Rows are points. Each copy is the shape, with its points in the same order, turned, moved and blurred by noise. Is it also mirrored, or only turned?

Shape:
-0.035, 0.032
0.076, -0.057
-0.032, 0.021
0.007, -0.034
0.025, 0.049
0.009, -0.081
-0.009, -0.023
0.024, 0.036
Copy 1 (8 x 2):
-0.048, 0.028
0.060, -0.065
-0.043, 0.016
-0.011, -0.039
0.015, 0.044
-0.005, -0.089
-0.024, -0.029
0.010, 0.028
Copy 1 is: only turned
Copy 2 (8 x 2):
0.010, -0.061
-0.031, 0.071
0.003, -0.055
-0.036, 0.006
0.045, -0.014
-0.077, 0.038
-0.033, -0.022
0.035, 0.001
Copy 2 is: mirrored
Copy 3:
-0.014, 0.031
0.098, -0.061
-0.011, 0.011
0.035, -0.030
0.039, 0.041
0.025, -0.087
0.011, -0.015
0.046, 0.038
Copy 3 is: only turned
Copy 4:
-0.035, 0.022
0.084, -0.045
-0.020, 0.022
0.048, 0.006
-0.023, -0.042
0.092, 0.026
0.026, 0.022
-0.010, -0.031
Copy 4 is: mirrored

Shape, 9 rows:
-0.054, 0.032, -0.081
-0.039, -0.004, 0.077
0.023, -0.049, -0.064
0.003, -0.068, 0.007
-0.029, -0.016, 0.057
-0.001, 0.051, -0.031
0.004, 0.033, -0.057
-0.053, -0.007, -0.009
0.017, 0.029, -0.039
Copy 1 (9 x 3):
-0.045, 0.074, 0.055
-0.031, -0.025, -0.075
0.012, -0.019, 0.081
-0.009, -0.057, 0.019
-0.029, -0.026, -0.053
0.014, 0.062, 0.011
0.014, 0.054, 0.037
-0.051, 0.007, 0.003
0.023, 0.044, 0.029
Copy 1 is: mirrored
Copy 2, 9 rows:
-0.002, -0.100, 0.031
-0.081, 0.032, 0.023
0.046, -0.028, -0.046
-0.014, 0.009, -0.045
-0.067, 0.021, 0.012
0.011, -0.036, 0.055
0.033, -0.045, 0.033
-0.047, -0.036, 0.006
0.036, -0.021, 0.038
Copy 2 is: mirrored

Shape:
0.074, 0.013, -0.051
-0.003, -0.054, -0.014
0.013, -0.005, -0.035
0.009, 0.038, 0.049
-0.005, -0.040, -0.009
0.030, -0.073, -0.026
0.010, -0.034, 0.024
-0.076, 0.090, 0.006
Copy 1, 8 rows:
0.050, 0.081, -0.044
0.054, -0.017, -0.008
0.036, 0.030, -0.006
-0.053, 0.019, -0.024
0.034, -0.011, -0.006
0.076, -0.014, -0.038
0.011, -0.018, -0.028
-0.066, 0.043, 0.083
Copy 1 is: mirrored
Copy 2 (8 x 3):
0.048, 0.057, 0.028
0.034, -0.045, 0.016
0.027, 0.006, -0.001
-0.062, 0.010, 0.013
0.022, -0.038, 0.010
0.059, -0.038, 0.046
-0.006, -0.034, 0.036
-0.071, 0.012, -0.097
Copy 2 is: only turned
Copy 3:
0.016, 0.065, -0.055
0.004, -0.041, -0.042
-0.015, 0.011, -0.036
0.018, 0.016, 0.064
0.004, -0.025, -0.025
0.035, -0.034, -0.061
0.034, -0.035, 0.001
-0.089, 0.020, 0.084
Copy 3 is: only turned

Shape, 9 rows:
-0.038, 0.081, -0.004, -0.043
-0.024, 0.070, -0.050, 0.013
-0.015, -0.023, -0.059, 0.034
0.065, 0.057, 0.024, -0.053
-0.024, -0.017, -0.044, 0.004
0.004, 0.047, 0.016, 0.037
0.066, 0.001, -0.079, -0.007
0.067, 0.025, -0.001, 0.010
-0.026, -0.009, 0.034, 0.041
Copy 1, 9 rows:
-0.076, 0.040, -0.029, 0.016
-0.046, 0.005, -0.007, 0.070
0.008, -0.041, 0.056, 0.038
-0.006, -0.006, -0.095, -0.022
-0.021, -0.026, 0.046, 0.011
0.027, 0.031, -0.020, 0.038
-0.001, -0.099, -0.026, 0.029
0.036, -0.031, -0.055, 0.015
0.037, 0.036, 0.032, 0.007
Copy 1 is: only turned
Copy 2 (9 x 4):
-0.007, 0.074, -0.009, -0.015
0.055, 0.059, 0.021, -0.033
0.070, -0.037, 0.030, -0.061
0.025, 0.026, -0.089, 0.038
0.036, -0.023, 0.013, -0.062
0.034, 0.008, 0.022, 0.032
0.105, -0.021, -0.055, -0.036
0.065, -0.011, -0.039, 0.028
0.000, -0.042, 0.040, 0.007
Copy 2 is: mirrored
Copy 3 (9 x 4):
-0.072, 0.034, -0.049, -0.039
-0.018, 0.077, -0.064, -0.001
0.042, 0.058, 0.005, 0.023
0.007, -0.043, -0.074, -0.060
0.014, 0.043, 0.019, 0.002
-0.012, 0.000, -0.051, 0.027
0.089, 0.047, -0.037, -0.037
0.044, -0.019, -0.056, -0.005
-0.020, -0.024, 0.002, 0.043
Copy 3 is: mirrored
Copy 4 (9 x 4):
-0.036, 0.061, 0.012, -0.046
0.002, 0.027, -0.041, -0.066
0.022, -0.030, -0.070, 0.005
0.055, 0.051, 0.070, -0.018
0.004, -0.007, -0.051, 0.014
0.016, -0.027, 0.021, -0.054
0.093, 0.025, -0.042, 0.006
0.077, -0.006, 0.027, -0.024
-0.018, -0.061, 0.011, -0.007
Copy 4 is: mirrored

Shape, 11 rows:
-0.036, -0.040, 0.016, -0.038, -0.033, 0.003
-0.019, -0.069, -0.021, -0.067, -0.017, 0.052
0.040, 0.046, 0.012, 0.010, 0.019, -0.028
-0.028, 0.011, -0.030, -0.015, 0.027, -0.021
-0.015, 0.051, -0.015, -0.051, 0.047, -0.058
0.099, -0.085, -0.037, -0.058, 0.028, 0.032
-0.029, -0.013, -0.046, -0.048, -0.025, -0.048
0.023, -0.021, 0.069, 0.034, -0.033, -0.077
-0.015, 0.006, 0.059, 0.000, 0.012, 0.047
-0.029, 0.056, -0.004, 0.058, -0.023, 0.036
-0.008, 0.015, 0.064, -0.052, -0.034, -0.013
Copy 1, 11 rows:
0.005, -0.020, 0.013, -0.080, -0.033, 0.035
-0.030, -0.042, 0.047, -0.098, -0.040, -0.018
0.047, 0.030, 0.021, 0.026, 0.017, 0.002
0.014, 0.002, -0.021, -0.039, 0.029, -0.017
0.087, 0.012, -0.021, -0.032, 0.041, -0.036
-0.018, -0.083, 0.082, 0.005, -0.051, -0.069
0.027, -0.012, -0.048, -0.062, -0.034, -0.024
0.050, -0.016, -0.007, 0.029, -0.034, 0.091
0.002, 0.014, 0.070, -0.048, 0.027, 0.053
-0.031, 0.086, 0.007, -0.025, 0.028, 0.039
0.066, 0.013, 0.040, -0.059, -0.029, 0.044
Copy 1 is: mirrored
Copy 2:
0.029, -0.019, -0.020, -0.002, -0.084, -0.009
0.043, -0.072, 0.001, 0.009, -0.080, 0.038
0.010, 0.033, -0.027, -0.013, 0.042, -0.010
-0.022, -0.019, 0.006, -0.037, -0.011, -0.012
-0.007, -0.010, -0.021, -0.093, 0.018, -0.021
0.104, -0.090, 0.028, 0.034, 0.025, 0.029
-0.007, -0.060, -0.031, -0.030, -0.038, -0.045
0.054, 0.063, -0.026, 0.019, -0.020, -0.087
0.024, 0.053, -0.004, -0.002, -0.045, 0.049
-0.066, 0.048, -0.030, 0.032, -0.018, 0.026
0.050, 0.028, -0.068, -0.031, -0.053, -0.004
Copy 2 is: only turned
Copy 3 (11 x 6):
0.000, 0.018, 0.002, -0.036, -0.023, -0.031
-0.020, 0.030, -0.039, -0.100, -0.040, 0.005
0.035, 0.001, -0.005, 0.058, 0.018, 0.043
-0.018, -0.014, 0.032, 0.028, -0.041, 0.032
0.023, 0.016, 0.056, 0.044, -0.060, 0.055
0.051, -0.022, -0.102, -0.057, -0.029, 0.092
-0.008, 0.011, -0.008, 0.005, -0.091, -0.001
0.073, -0.023, -0.028, 0.060, -0.007, -0.071
0.024, 0.029, 0.028, -0.023, 0.051, -0.001
-0.049, 0.014, 0.013, 0.055, 0.055, -0.016
0.039, 0.057, 0.012, 0.005, -0.023, -0.036
Copy 3 is: mirrored

Shape (11 x 6):
0.013, -0.053, -0.019, -0.016, 0.021, -0.013
0.023, -0.018, -0.066, 0.096, 0.079, 0.061
0.045, -0.007, -0.010, -0.013, 0.010, -0.021
0.008, 0.033, -0.020, 0.041, -0.002, -0.014
-0.008, -0.048, -0.035, 0.008, -0.046, -0.025
-0.013, -0.043, -0.004, -0.061, 0.009, 0.047
0.065, 0.002, 0.039, -0.002, -0.012, 0.043
0.028, -0.013, 0.034, 0.016, 0.055, -0.002
-0.075, 0.083, -0.025, -0.027, -0.046, -0.017
-0.142, 0.007, 0.052, -0.001, 0.040, 0.006
-0.021, 0.020, 0.015, 0.025, -0.049, 0.009
Copy 1 (11 x 6):
-0.020, -0.017, -0.012, 0.049, 0.010, 0.039
-0.040, 0.059, -0.027, 0.127, -0.052, -0.052
0.022, 0.008, 0.001, 0.028, 0.012, 0.023
0.009, 0.020, -0.010, 0.007, -0.044, -0.020
-0.017, -0.025, -0.005, 0.014, -0.057, 0.063
-0.067, 0.024, 0.023, 0.029, 0.032, 0.064
0.013, 0.031, 0.076, 0.034, 0.006, 0.008
-0.008, -0.015, 0.019, 0.042, 0.026, -0.031
-0.030, 0.053, -0.024, -0.103, -0.035, 0.021
-0.137, -0.017, -0.013, -0.064, 0.005, -0.044
-0.020, 0.012, 0.040, -0.029, -0.055, 0.006
Copy 1 is: only turned
Copy 2 (11 x 6):
-0.005, -0.023, -0.002, -0.053, 0.025, -0.003
0.031, -0.020, 0.118, -0.009, 0.019, 0.081
-0.014, 0.025, 0.003, -0.039, 0.004, -0.008
-0.023, 0.020, 0.058, 0.004, -0.015, -0.032
0.014, -0.017, 0.017, -0.018, 0.046, -0.061
0.010, -0.042, -0.062, 0.002, 0.019, 0.014
0.034, 0.027, -0.016, -0.021, -0.057, 0.009
-0.023, -0.015, 0.017, -0.059, -0.039, 0.021
-0.081, -0.001, -0.003, 0.090, 0.003, -0.061
-0.079, -0.121, 0.004, 0.040, -0.052, -0.019
0.005, -0.012, 0.010, 0.027, -0.032, -0.063
Copy 2 is: only turned
Copy 3 (11 x 6):
-0.031, -0.039, -0.002, -0.046, -0.003, -0.028
-0.072, -0.128, 0.034, 0.037, -0.079, 0.015
0.008, -0.046, -0.028, -0.021, -0.018, -0.040
-0.016, -0.024, -0.023, 0.035, -0.061, -0.038
-0.050, 0.006, -0.008, -0.054, -0.055, -0.056
-0.015, -0.010, -0.002, -0.066, 0.000, 0.044
0.064, -0.038, 0.008, -0.023, -0.055, -0.003
0.014, -0.055, 0.030, 0.015, 0.003, -0.021
-0.033, 0.082, -0.079, 0.036, -0.047, 0.008
-0.064, 0.077, 0.053, 0.053, 0.029, 0.041
-0.001, 0.035, 0.001, 0.006, -0.075, -0.017
Copy 3 is: only turned
Copy 4, 11 rows:
0.005, -0.030, -0.013, -0.043, 0.039, -0.030
0.016, -0.139, 0.066, 0.021, 0.042, 0.021
-0.006, -0.026, -0.026, 0.000, 0.036, -0.044
-0.029, -0.030, 0.017, 0.035, 0.013, -0.005
-0.005, -0.011, 0.013, -0.040, -0.031, -0.036
0.028, -0.019, -0.034, -0.058, 0.056, 0.032
0.064, -0.028, -0.037, 0.044, 0.043, -0.003
0.013, -0.025, -0.002, 0.017, 0.086, -0.018
-0.088, 0.045, -0.007, 0.018, -0.023, 0.071
-0.047, 0.059, 0.087, -0.035, 0.066, 0.090
-0.012, 0.024, 0.008, 0.025, -0.013, 0.018
Copy 4 is: only turned
